Rows are points. The window is the flat piece filled in between its corners: a triangle in 3 columns, a solid with four corners in 4, and so on. A path goes straight from each point to the next, and from the last back to the first. List the points from which the path goes on through the window.

Window (3 x 3):
[[-46  -3  30]
 [ 13 -38 -32]
 [ 17  44  46]]
Path:
(1): [ 50 -31  27]
(2): [67  2 25]
(3): [-33   8 -19]
(4): [  2  -6 -36]
(5): [ 24 -71   3]
(6): [10 14 91]
(7): [ 2 69 37]
(8): [-28 -24 -56]
Through the window after points: 4, 8

Window:
[[-46   0  69 -51]
 [-34  65 -95   3]
 [  9  18   5 -10]
 [-23 -27  39  10]]
Path:
(1): [-6 64  2 25]
(2): [-40  49  42  -8]
(3): [-31 -58  21 -52]
(4): [ -3  -1 -60   8]
(5): [-40  49 -18  15]
(6): [-43  26  37   2]
(7): [-38  -4  10 -36]
(8): [-24  -3 -75 -43]
Through the window after points: 2, 8

Window (4 x 4):
[[-46 -28  46  45]
 [ -7   1 -79 -58]
 [ 51  12  41  20]
 [  0  17  -2  34]]
Path:
(1): [  9 -22 -19  17]
(2): [ 60 -37   8  42]
(3): [ -2  24  -8 -27]
(4): [-64  47   4  20]
(5): [-55 -50  11  27]
(6): [-37 -54  43  57]
(7): [-42  29  29   9]
(8): [ 2 74 13 30]
(9): [ 29 -69  40  48]
(10): [-21 -27  13  45]
(11): [-47  16  66  19]
(12): [-41  45  53  20]
(13): [ 13 -24  55  69]
(14): [ 25 -29  30  42]
(15): [-29  31  41   9]
(16): [-64  22  31  12]
Through the window after points: 2, 6, 10, 14, 16

Window, 6 rows:
[[ 49  66  28 -28 -50  20]
 [-70 -30 -19  19  16  42]
 [ 76 -21  52 -75 -16  36]
 [ 66 -28  36 -27 -72  -6]
 [-72 -13 -63  45  95 -19]
 [-35 -12  38  43  42   6]]
Path:
(1): [-22  15  46 -82  22 -39]
(2): [ 76   8  47  24 -78  60]
(3): [ 21 -18 -17  16  -1  22]
(4): [-43 -16  26 -59 -30  16]
(5): [-23  -8   1 -44 -32 -20]
(6): [ 43 -22  16  15 -12  19]
(7): [ 18 -21 -28  47 -29  32]
(8): [-31  -2  16 -55  17  17]
(9): [-36  24   9 -77  11   9]
(10): [23 -1 10 45 30 28]
(11): [ 27   9 -49  39  32  26]
(12): [-40 -12   7  -1  22 -20]
(13): [-37 -27   8   0   9 -31]
(14): [ 30 -52   7  13   2  53]
(15): [ 25 -35   0   7  16  66]
(16): [-27  13  38 -31  29 -15]
Through the window after points: 5, 11

Window (8 x 8):
[[-20   3  26 -26 -21 -38 -20  55]
 [-27  49 -42  21  33   7  95 -49]
 [ 34 -40  12  29 -24 -21 -21  46]
 [-48   9 -59   0 -10  35  60 -54]
 [  1  26  -4 -23   5  46  66 -34]
 [ 14  60 -41  17 -16  16  12 -54]
 [ 29 -24 -31 -32   9 -26 -25  65]
 [ 12 -29  26 -15  17 -38 -44  -7]]
Path:
(1): [ 15   4 -23  -6 -36 -48  28 -24]
(2): [-29   4  34   5   7  16 -18  27]
(3): [ 18  34   9  13  38  35 -37  18]
(4): [  8 -41  11 -14 -11 -51 -14  -8]
(5): [ -6  19 -19  -2 -16 -26  57 -30]
(6): [  5  32 -11 -13  44  91  35 -17]
(7): [-8  3 -2 26 23 22 -6 34]
(8): [ 19 -21 -14 -15 -23 -30   0  24]
(9): [  0  43 -15 -64  -5 -56  42 -83]
(10): [  0   9 -36  12  -2  24  14   8]
(11): [ 10 -19  29  19  38  42 -38  42]
(12): [ 21  -9 -11 -25  -8 -45  -3   5]
(13): [ 10  -7 -46 -11   8 -19  54 -36]
(14): [ 19  39  19  11   1  79 -33  28]
(15): [-29  23 -39  11  12  44  17  -7]
(16): [ -9  -7 -28  -5 -19  -5  50 -35]
Through the window after points: 3, 5, 7, 9, 15

Window (9 x 9):
[[-21  23 -25  -5  40  -4  -5 -20  -9]
 [  9  -2  -1   7  -2 -20  23  31 -17]
 [ 18  17  39 -15  26  74   4  29   6]
 [-40  24  11  11 -16   8 -77 -53 -16]
 [-57  16 -49  -3 -18  40   8 -23  41]
 [-11 -27 -31 -21  -7  -7 -18 -20 -71]
 [  6  10  -4  95   9   6 -23  22 -81]
 [ 18 -24 -14 -10  50  -1  27 -23  45]
 [-43 -25  63  37  46  -7  25  40  27]]
Path:
(1): [-38  -1  22  17  -6  21   8 -38 -11]
(2): [ 52  24 -12  15  52  23 -28  70   9]
(3): [-13 -22 -31  14  32  -6 -24  20  21]
(4): [ 16  -4  27 -13  36  21  52 -35  20]
(5): [-13  52  31  21   8 -41  40 -27 -43]
(6): [-34 -38 -23  -4  37  36 -49  11  22]
(7): [ -9 -26 -57  20  10  13 -51   7  19]
(8): [ -9  16  29 -13  14  13  70   3 -31]
(9): [  4   8  27   0   5  14  15  -3 -27]
(10): [  1  -4  -6   0  39  18 -22   0  18]
(11): [-26  -1 -28  65  22  16 -65  30 -58]
(12): [ 10  15  22  48   6  -3  22 -10 -37]
Through the window after points: 3, 5, 11

Window, 11 rows:
[[ 18  39  37  32  17 -48  -5  30 -75  15  49]
 [-34  13 -64  49 -21  51 -67  66  35  -9 -40]
 [ 55   7  17 -43  10   8 -81  17   9 -57  26]
 [-11 -13 -50  35   6 -28 -44   6  40 -72 -55]
 [ 20 -15 -29   7 -15  48   0  -7 -22  25  88]
 [-75  51 -33  11 -45 -36 -13 -17 -23 -23 -25]
 [ 13 -64   8   2  -6  30  19 -33  90  45  35]
 [ -3 -40 -32 -18  28   2  38   0  -5  57  -4]
 [ -6  -2   1  54  16  95 -32  35 -17   8 -11]
 [ 64  21  21   9  -2 -14  -7  54  -5 -62 -11]
 [ 19  56 -29 -28  34  20 -43 -17  33 -30  21]]
Path:
(1): [ 34   9 -32  20  -7  13 -51  15   7  15  -6]
(2): [ 59 -16   8 -12 -59 -18  12 -33  -5  62   9]
(3): [-41  -7 -21  17   9  21 -11  -2  39 -16  19]
(4): [-46  11 -67 -37  25 -21  26  38 -43 -23  81]
(5): [ 42  24  25  54 -31  33 -56   1   4 -16 -48]
(6): [ 22 -12 -18  20 -16   9 -17   2  36  10 -12]
(7): [-34 -40 -12   6  43 -14 -11  -6  47 -81  12]
(8): [-44   9 -15 -28  17 -19 -29  42  15  -9  59]
(9): [ 40   6 -17  46 -18  65 -31  10   1   4 -26]
(10): [ 32   9 -45   9   5 -16 -48 -11  -2   7 -51]
(11): [-27  10  25   6   4   6  -5  36   4 -38  32]
(12): [-55 -22  13  21  -4  -2  27  32 -17 -60   7]
Through the window after points: 2, 6

Window (11 x 11):
[[-18 -47  25   4 -26  32 -15  27  14  21  -7]
 [ 95  33 -44  55 -58 -22  -8  76  17 -20  -8]
 [-61 -36  17 -12 -41   9  33  14   4 -32 -60]
 [-23 -73  41 -10  -6  23  50 -18  60   1 -79]
 [-50  71  35  19  17   0  -2 -23  11  -5   6]
 [-33 -17   6 -55  69  69  19  23 -95 -19  14]
 [ 13 -33  77 -40  -5 -27  -1 -14 -37  29 -31]
 [  8   4 -88 -58 -35 -45 -31  59  61  -3 -54]
 [-39  31  -6 -12  18 -59   6 -66 -41  82 -26]
 [ 18 -54  22  22  -2  31  26 -18 -22 -60  47]
 [ 29  17  21  23 -62  70 -18 -24  22 -27  -7]]
Path:
(1): [-12  -1  11  -4 -58  20  36  11  48  -2   4]
(2): [ 27 -22  16  31 -27   6 -21  -2  19 -10 -47]
(3): [  5 -31  18  45 -11 -31 -76  -8  31 -32 -45]
(4): [ 11  24  22 -55 -41  71  81 -19 -38  29  23]
(5): [  7   1  33 -29 -33 -10  17  -3  -2  -2   1]
(6): [ -8 -16  14  17  21  11  -5 -11 -21  -4 -48]
(7): [ 15 -33  18  24  73  27 -21   1   1 -35 -55]
(8): [-12 -25  18 -22 -53  24  29  11  25 -14 -10]
(9): [-20   6  41 -38 -73  12  86  51  25   4  -5]
(10): [  3 -37 -24  -5  14   2 -26  -5   9 -14 -29]
(11): [-26   2 -15  12  -8 -24 -36  -5   9 -30 -51]
(12): [-18  13  -1 -26   3  19  62 -20 -14  77  32]
Through the window after points: 3, 9

Window:
[[ -2  -8   9  46  -1  26 -64 -34  -7  33  30  -8]
 [ 21  -3  39  28 -43  22  -7 -15 -14  29  42  54]
 [-16 -22  20 -48 -50 -28  -3 -37 -12   2  -3   5]
 [-11  -6  -6 -20 -48  -1  54 -19  13  10  27 -20]
 [ 12 -13 -27 -52 -35 -17 -41  -8   2 -53   2   6]
 [-27 -26  -4  54  15   1  -4  25 -21  18  49  32]
 [-39 -36  -3   0 -20  28 -10   8  22   0 -34  30]
 [ 22  31  15  36  20 -62 -14   3  39 -13   6  21]
 [-15  -5   5  68  36 -14 -32  28 -25 -53 -18 -22]
 [ -7 -82  49 -21  -2  36  24 -23  45  21 -23  20]
 [ -5  48  25  22  41 -18 -22 -57   9 -35  18  20]
 [  4  17 -38 -38  -2  -9  10 -14 -43  -4 -12 -34]]
Path:
(1): [ 12  -3 -26   1 -25  -9 -32 -54 -17 -10  13  31]
(2): [ -9 -25 -20  40  -1  15  -5 -59  -5  -8  -2 -11]
(3): [-14  10  30  -1  -5  -9  -5   2   8   2  10  22]
(4): [ -5  37  23 -12  12 -17 -26  20  25  22   9   8]
(5): [  0 -95   0  24 -67  43  57 -71 -18  -6  20   4]
(6): [ 17 -31 -32  22 -13   1 -12 -32  -4  -9  -8  22]
(7): [-25  16  44 -71 -40 -14 -10  -2   3   5  27  -6]
(8): [-29 -19  44 -14  -1  16  15  37   7  -6   8 -24]
Through the window after points: 4

Window:
[[ 12 -52  78 -28 -39 -39 -19  -3  58 -13  16  22  38 -25]
 [ 34 -70  -4  19   4 -27 -53  -2  55 -14  -2   4   3  11]
 [-51 -29  68   9   1  -9 -24 -36 -27 -40 -18  28 -11  31]
 [ 23 -29 -24 -37  -3  10 -75  10   0 -24  44 -24  10  53]
 [  0   8  21  -4 -28   8 -16  12  53 -22 -15  17  14 -33]
 [ 10 -49   5  11 -16 -52 -95  54  -2 -20  48 -12  33 -21]
 [ 36 -17  -6  34 -20 -31  -8 -38  25 -43  15   2 -27   2]
 [-71 -22  -6 -20 -36 -37  -1  16  23  31   7 -42 -31   0]
 [-34  -7  23  19 -10   7  17  -2 -14   0  12  14  36  12]
 [ -8 -18  39 -23 -16 -41  34  48 -15  25  -8  25  -1  12]
 [-11   6  17 -28  33  -6 -59 -34  45 -14  39  37  21  18]
 [-23 -55 -59  -8 -35  54  27  61  -1  31  19  79 -28 -27]
 [-43  13  -3 -25 -58 -16   7 -30  15 -15 -39  32  49 -47]
 [-36 -43  14 -57  43  28 -38 -25 -14  35  20 -20 -34   8]]
Path:
(1): [ -3   3  -7  15 -26  -3 -49 -15  45  25 -28  50   8   2]
(2): [-30 -52  24 -28   9  -8   1  20  -5 -29  51   9   1 -11]
(3): [-12 -14  34 -18  20  10  -6  18  42 -58 -28  -2  18 -45]
(4): [ -1 -13  16  -5 -43 -14 -21   3  29  11  13  24   7  -2]
(5): [-22 -35  22 -13 -16 -11 -30  -8  -3  38  12 -12 -14   3]
(6): [-29 -32   8 -48  30  18 -25  -8  10  -6  15   1 -13   0]
(7): [-65 -42   9 -31  36 -22 -32  14  50 -66  13  -1  38 -11]
(8): [ 33  -9   6 -11 -45   1 -26   3  -8  24  10   8  -7  15]
(9): [ -9 -16  -1   7 -38 -23 -42  -6  25  17   1   3 -13   4]
(10): [ -5 -32   7  -4  -9  -2  12  24   4 -35  18  26  36  -1]
(11): [-18 -17  11 -27   0  -2 -12  -4  32 -21  -6  -5   6  -7]
(12): [-40 -19   6  27 -71 -28  -7 -23 -31  61  31  44 -22  15]
Through the window after points: 3, 5, 7
